Every row gives one point. Each copy is the shape, with its points in the same order, stretched, turned, moved and blurred by noise. Some copies are also mirrored. Which?

Shape, 7 rows:
[[-0.15  0.14]
 [-0.60  0.24]
 [-0.43  0.38]
 [-0.31 -0.51]
 [-0.33  0.57]
 [ 0.40 -0.24]
 [ 0.11  0.48]]
Copy 1:
[[-0.05 -0.14]
 [-0.22 -0.58]
 [-0.31 -0.33]
 [ 0.44 -0.55]
 [-0.43 -0.16]
 [ 0.40  0.27]
 [-0.25  0.26]]
Copy 1 is: only turned
Copy 2 (7 x 2):
[[ 0.00  0.13]
 [-0.43  0.36]
 [-0.15  0.41]
 [-0.35 -0.52]
 [-0.03  0.60]
 [ 0.45 -0.51]
 [ 0.43  0.33]]
Copy 2 is: only turned

Shape (10 x 4):
[[-0.17 -0.53  0.54 -0.69]
 [-0.50 -0.53  0.08  0.33]
 [-0.26 -0.07  0.12  0.12]
 [ 0.62  0.08 -0.16 -0.13]
 [ 0.06 -0.04 -0.22  0.26]
 [ 0.56 -0.15 -0.19  0.23]
 [-0.55 -0.08 -0.41  0.12]
 [ 0.16 -0.07  0.02 -0.48]
 [-0.45 -0.34  0.31  0.30]
 [ 0.00 -0.11  0.48 -0.51]]
Copy 1:
[[-0.83  0.46 -0.35 -0.51]
 [-0.66 -0.24 -0.14  0.45]
 [-0.17  0.11 -0.21  0.16]
 [ 0.30  0.10  0.24 -0.40]
 [ 0.10 -0.15  0.05  0.17]
 [ 0.21 -0.19  0.46  0.05]
 [-0.25 -0.28 -0.54  0.09]
 [-0.08  0.20 -0.19 -0.50]
 [-0.56 -0.05 -0.24  0.37]
 [-0.22  0.57 -0.19 -0.41]]
Copy 1 is: only turned
Copy 2, 10 rows:
[[-1.23 -0.13  0.20 -0.20]
 [-0.34  0.00  0.21  0.84]
 [-0.13 -0.05  0.30  0.28]
 [ 0.20 -0.63 -0.37 -0.49]
 [ 0.31 -0.25 -0.13  0.22]
 [ 0.27 -0.75 -0.38 -0.07]
 [ 0.14  0.32  0.04  0.62]
 [-0.33 -0.21 -0.10 -0.38]
 [-0.34 -0.05  0.44  0.64]
 [-0.72 -0.21  0.28 -0.38]]
Copy 2 is: only turned
Copy 3 (10 x 4):
[[-0.60 -0.60 -0.15 -0.67]
 [-0.45  0.48  0.40 -0.05]
 [-0.22  0.13  0.05  0.01]
 [ 0.44 -0.39  0.13 -0.21]
 [ 0.14  0.27  0.31  0.03]
 [ 0.35 -0.13  0.46 -0.15]
 [-0.08  0.87  0.06  0.08]
 [ 0.07 -0.32 -0.14 -0.43]
 [-0.54  0.25  0.23  0.10]
 [-0.30 -0.59 -0.26 -0.38]]
Copy 3 is: mirrored
Copy 4 (10 x 4):
[[-1.11  0.22  0.22 -0.31]
 [-0.35  0.89 -0.39  0.32]
 [-0.17  0.40 -0.03  0.25]
 [ 0.11 -0.55 -0.16 -0.31]
 [ 0.18  0.09 -0.30  0.19]
 [ 0.30 -0.21 -0.33 -0.28]
 [-0.14  0.38 -0.45  0.69]
 [-0.43 -0.32  0.00 -0.11]
 [-0.33  0.81  0.00  0.26]
 [-0.70 -0.04  0.40 -0.23]]
Copy 4 is: mirrored

Shape (11 x 8):
[[-0.51 -0.22  0.04  0.33 -0.01 -0.50  0.06  0.04]
 [-0.33 -0.10 -0.23  0.46 -0.16 -0.01 -0.32 -0.08]
 [ 0.63 -0.40 -0.10 -0.16 -0.10 -0.43 -0.39 -0.07]
 [-0.05 -0.20 -0.03  0.52  0.27 -0.35  0.03 -0.07]
 [-0.05 -0.48 -0.17 -1.18 -0.03 -0.04 -0.14  0.10]
 [-0.07  0.12 -0.12  0.50  0.41 -0.05 -0.04 -0.15]
 [-0.11  0.13  0.23 -0.15 -0.11 -0.44  1.05  0.41]
 [-0.03  0.63 -0.01  0.10  0.27 -0.44 -0.31  0.06]
 [ 0.42 -0.52 -0.09  0.53  0.35 -0.19 -0.13  0.47]
 [ 0.76 -0.38 -0.15  0.08  0.32 -0.04 -0.34  0.40]
 [-0.38 -0.48  0.41  0.37  0.02  0.08  0.04  0.04]]
Copy 1, 11 rows:
[[ 0.45 -0.05  0.21  0.58 -0.27 -0.35 -0.09 -0.13]
 [ 0.15 -0.02  0.17  0.58  0.01  0.04 -0.21  0.06]
 [ 0.59  0.33 -0.41 -0.06  0.09  0.20 -0.24 -0.46]
 [ 0.60  0.13  0.31  0.42 -0.18 -0.01 -0.24 -0.08]
 [ 0.35 -0.60 -0.54 -0.27  0.33 -0.28 -0.03 -0.48]
 [ 0.57  0.12  0.49  0.36  0.09  0.15 -0.08  0.07]
 [ 0.61 -0.02  0.11 -0.35 -0.81 -0.67  0.59 -0.01]
 [ 0.52  0.60  0.25  0.32  0.34 -0.10  0.33 -0.06]
 [ 0.93  0.22 -0.11  0.24 -0.18  0.13 -0.48  0.23]
 [ 0.90  0.28 -0.36 -0.11  0.14  0.37 -0.32  0.13]
 [ 0.29 -0.13  0.31  0.36 -0.21 -0.45 -0.59  0.23]]
Copy 1 is: only turned
Copy 2 (11 x 8):
[[-0.27  0.31  0.00  0.34 -0.18 -0.29  0.41  0.09]
 [ 0.18  0.17 -0.30  0.23  0.48 -0.25  0.06  0.16]
 [ 0.11 -0.19 -1.04  0.01 -0.43 -0.42 -0.27  0.12]
 [-0.27 -0.10 -0.37  0.28  0.05 -0.36  0.49  0.04]
 [-0.04 -0.05 -0.43 -0.64 -0.82 -0.50 -0.84 -0.07]
 [-0.22 -0.15 -0.22 -0.08  0.34 -0.12  0.43  0.18]
 [ 0.00  0.05  0.48  0.03 -1.01  0.26  0.45 -0.56]
 [-0.15 -0.21 -0.48 -0.30  0.06 -0.07  0.32  0.87]
 [ 0.06 -0.63 -0.44  0.59 -0.10 -0.54  0.33  0.10]
 [ 0.15 -0.80 -0.70  0.10 -0.14 -0.34 -0.13  0.19]
 [-0.38 -0.07 -0.06  0.77 -0.08 -0.05 -0.03 -0.20]]
Copy 2 is: mirrored
Copy 3, 11 rows:
[[-0.39  0.18  0.15  0.38 -0.53 -0.68 -0.11 -0.20]
 [ 0.12  0.22 -0.02  0.01 -0.67 -0.37 -0.34 -0.15]
 [ 0.23 -0.23  0.34 -0.24 -0.28 -0.21  0.54  0.67]
 [-0.01  0.01  0.08  0.31 -0.37 -0.67 -0.23  0.20]
 [-0.09 -0.55 -0.20 -0.15 -0.14  0.39  1.10 -0.41]
 [ 0.14 -0.01 -0.14  0.08 -0.11 -0.66 -0.50  0.03]
 [-0.58  0.26  0.28  0.98  0.45  0.04  0.26 -0.19]
 [ 0.04  0.36 -0.06 -0.27  0.23 -0.85 -0.10 -0.08]
 [ 0.00  0.01 -0.29  0.34 -0.50 -0.35 -0.06  0.95]
 [ 0.20 -0.09 -0.25 -0.06 -0.27 -0.08  0.29  1.03]
 [-0.59 -0.25  0.04  0.23 -0.52 -0.27 -0.51  0.05]]
Copy 3 is: only turned
Copy 4, 11 rows:
[[-0.35 -0.58  0.22  0.36  0.20 -0.05 -0.34 -0.21]
 [-0.04 -0.35 -0.07  0.43 -0.24  0.03 -0.50 -0.10]
 [ 0.31  0.47  0.34  0.46  0.14 -0.44  0.23  0.01]
 [-0.32 -0.37  0.10  0.60  0.22  0.28 -0.02 -0.17]
 [ 0.60  0.22  0.03 -0.83  0.79 -0.63 -0.20  0.22]
 [-0.32 -0.25 -0.06  0.41  0.05  0.59 -0.17 -0.29]
 [-1.17 -0.19 -0.12 -0.17  0.60 -0.28  0.31  0.46]
 [-0.54  0.38  0.27  0.00 -0.16  0.22 -0.34 -0.60]
 [-0.12 -0.12  0.51  0.89  0.30  0.30  0.00  0.52]
 [ 0.19  0.40  0.44  0.57  0.23  0.17  0.12  0.47]
 [ 0.01 -0.88  0.21  0.19 -0.13  0.19  0.02  0.32]]
Copy 4 is: only turned

Shape (14 x 9):
[[-0.15 -0.33 -0.32  0.04  0.10 -0.04 -0.20  0.30 -0.60]
 [-0.09  0.41  0.82 -0.36 -0.61  0.19 -0.49 -0.30 -0.47]
 [-0.28  0.18 -0.52 -0.07  0.16  0.05  0.61  0.69  0.24]
 [ 0.49 -0.09 -0.03  0.13 -0.23 -0.06  0.07  0.32 -0.32]
 [ 0.61  0.03  0.33  0.10  0.05 -0.17 -0.36  0.12 -0.23]
 [-0.36  0.20  0.61 -0.43 -0.36  0.18 -0.07 -0.48  0.80]
 [-0.08  0.33  0.34 -0.26 -0.14 -0.11 -0.08  0.00  0.35]
 [-0.31  0.00 -0.04 -0.26  0.21 -0.26  0.75 -0.01 -0.02]
 [ 0.09  0.18  0.35 -0.16 -0.45  0.40 -0.33 -0.74 -0.14]
 [-0.57 -0.26  0.57 -0.11 -0.37 -0.11  0.29 -0.26  0.73]
 [ 0.23  0.06 -0.42 -0.15  0.00 -0.34 -0.36 -0.01 -0.27]
 [ 0.19 -0.18 -0.39 -0.32 -0.24 -0.38  0.25  0.43 -0.12]
 [ 0.31 -0.28  0.18 -0.14  0.19 -0.26 -0.36 -0.04  0.09]
 [ 0.35 -0.38 -0.25 -0.49  0.16  0.15 -0.12  0.30 -0.58]]
Copy 1, 14 rows:
[[ 0.02 -0.42  0.05  0.13  0.40 -0.44  0.03  0.16  0.31]
 [ 1.08  0.03 -0.10  0.29  0.11 -0.42  0.23  0.11 -0.35]
 [-0.38 -0.55 -0.61 -0.37  0.02 -0.02  0.30  0.10 -0.06]
 [ 0.06  0.05 -0.17  0.49 -0.11 -0.20  0.14  0.27  0.13]
 [ 0.32  0.43  0.11  0.30 -0.09 -0.16  0.24  0.41  0.09]
 [ 0.53  0.15 -0.06 -0.28 -0.27  0.09  0.36 -0.38 -0.74]
 [ 0.37  0.05 -0.10 -0.18 -0.22 -0.02  0.41  0.09 -0.43]
 [-0.22 -0.18 -0.49 -0.21  0.11 -0.66  0.34 -0.09 -0.30]
 [ 0.77  0.16 -0.16  0.13  0.00 -0.41 -0.27 -0.20 -0.21]
 [ 0.03  0.04 -0.07 -0.04  0.00  0.01  0.40 -0.38 -0.80]
 [ 0.21 -0.18  0.19  0.00 -0.29 -0.38  0.09  0.34  0.14]
 [-0.10 -0.31 -0.05  0.31 -0.48 -0.26  0.49  0.21  0.04]
 [ 0.17  0.33  0.39  0.08 -0.20 -0.14  0.38  0.11  0.04]
 [ 0.22 -0.14  0.06  0.28 -0.09 -0.44  0.36  0.02  0.61]]
Copy 1 is: only turned
Copy 2, 14 rows:
[[-0.05 -0.24  0.11  0.45  0.92  0.47  0.15 -0.23 -0.13]
 [-0.55 -0.09  0.98  0.50 -0.65  0.35 -0.65  0.62 -0.02]
 [-0.40 -0.08 -0.67 -0.54  0.22 -0.11  0.03 -0.34 -0.27]
 [-0.16  0.09  0.13  0.23  0.26  0.59  0.29  0.02 -0.39]
 [-0.06  0.27  0.44  0.33 -0.01  0.76  0.11  0.03  0.00]
 [-0.32  0.00 -0.14 -0.04 -1.27 -0.68 -0.81  0.37  0.53]
 [-0.17  0.14  0.15 -0.04 -0.64  0.01 -0.56 -0.03  0.11]
 [ 0.23 -0.14 -0.05 -0.65  0.09 -0.37 -0.26  0.11 -0.31]
 [-0.34 -0.33  0.52  0.42 -0.79  0.02 -0.01  0.35  0.50]
 [-0.28  0.38 -0.44  0.02 -0.84 -0.95 -0.78  0.16  0.05]
 [ 0.33 -0.42  0.38  0.35  0.23  0.71 -0.11 -0.46  0.11]
 [ 0.16 -0.29 -0.13  0.04  0.20  0.50 -0.14 -0.21 -0.50]
 [ 0.24 -0.03  0.10  0.32 -0.03  0.39 -0.23  0.02  0.42]
 [ 0.08 -0.73 -0.01  0.24  0.69  0.96  0.00  0.40 -0.12]]
Copy 2 is: only turned
Copy 3 (14 x 9):
[[-0.28 -0.48 -0.49 -0.29  0.26 -0.50 -0.11  0.22  0.17]
 [ 0.27 -0.50  0.51  0.15  0.10  0.38 -0.49  0.20 -0.95]
 [-0.39  0.45 -0.09 -0.64 -0.46 -0.38  0.24 -0.33  0.53]
 [-0.26 -0.61 -0.33 -0.02 -0.20 -0.06  0.13 -0.08  0.06]
 [ 0.14 -0.62 -0.22  0.38  0.16  0.13  0.09  0.02  0.15]
 [-0.07  0.43  0.96  0.34  0.20  0.78 -0.42 -0.17 -0.59]
 [ 0.09  0.19  0.36  0.13  0.06  0.33  0.05 -0.08 -0.27]
 [-0.43 -0.14  0.45 -0.24  0.14 -0.51  0.35 -0.28  0.00]
 [ 0.08 -0.24  0.36  0.57  0.27  0.33 -0.72 -0.28 -0.82]
 [-0.59  0.07  0.90  0.01  0.12  0.57 -0.14  0.10 -0.33]
 [-0.12 -0.21 -0.61  0.17  0.42 -0.25  0.11 -0.12 -0.36]
 [-0.47 -0.33 -0.39 -0.49  0.06 -0.10  0.37 -0.27 -0.12]
 [ 0.00 -0.41 -0.09  0.26  0.57  0.23  0.04  0.06  0.12]
 [ 0.03 -0.71 -0.25 -0.47  0.48 -0.25 -0.11 -0.31  0.25]]
Copy 3 is: mirrored
Copy 4:
[[-0.22 -0.73  0.52  0.29  0.37 -0.21 -0.62  0.09 -0.14]
 [-0.56  0.09 -0.27  0.34 -0.09 -0.30  0.12 -0.23 -1.46]
 [ 0.14 -0.27  0.19  0.18 -1.08  0.29 -0.68  0.45  0.75]
 [ 0.17  0.08  0.42 -0.10  0.16  0.29 -0.17 -0.06 -0.37]
 [ 0.09  0.26  0.37 -0.24  0.49 -0.09  0.34  0.34 -0.65]
 [-0.33  0.20 -0.87  0.11 -1.10 -0.34  0.64 -0.16 -0.18]
 [-0.16  0.18 -0.41 -0.09 -0.59 -0.12  0.18  0.34 -0.28]
 [-0.29 -0.66 -0.25  0.10 -0.68  0.69  0.07  0.05  0.24]
 [-0.38  0.35 -0.37  0.66  0.14 -0.09  0.30 -0.54 -0.61]
 [-0.01 -0.51 -0.85 -0.16 -1.19 -0.14  0.59 -0.39 -0.17]
 [-0.31  0.08 -0.02  0.05  0.66  0.06 -0.52  0.39 -0.03]
 [-0.26 -0.23  0.07 -0.35 -0.14  0.46 -0.58  0.06  0.12]
 [-0.21 -0.05  0.17 -0.34  0.33 -0.21  0.39  0.31 -0.15]
 [-0.64 -0.30  0.93  0.05  0.31  0.07 -0.33  0.00 -0.01]]
Copy 4 is: only turned
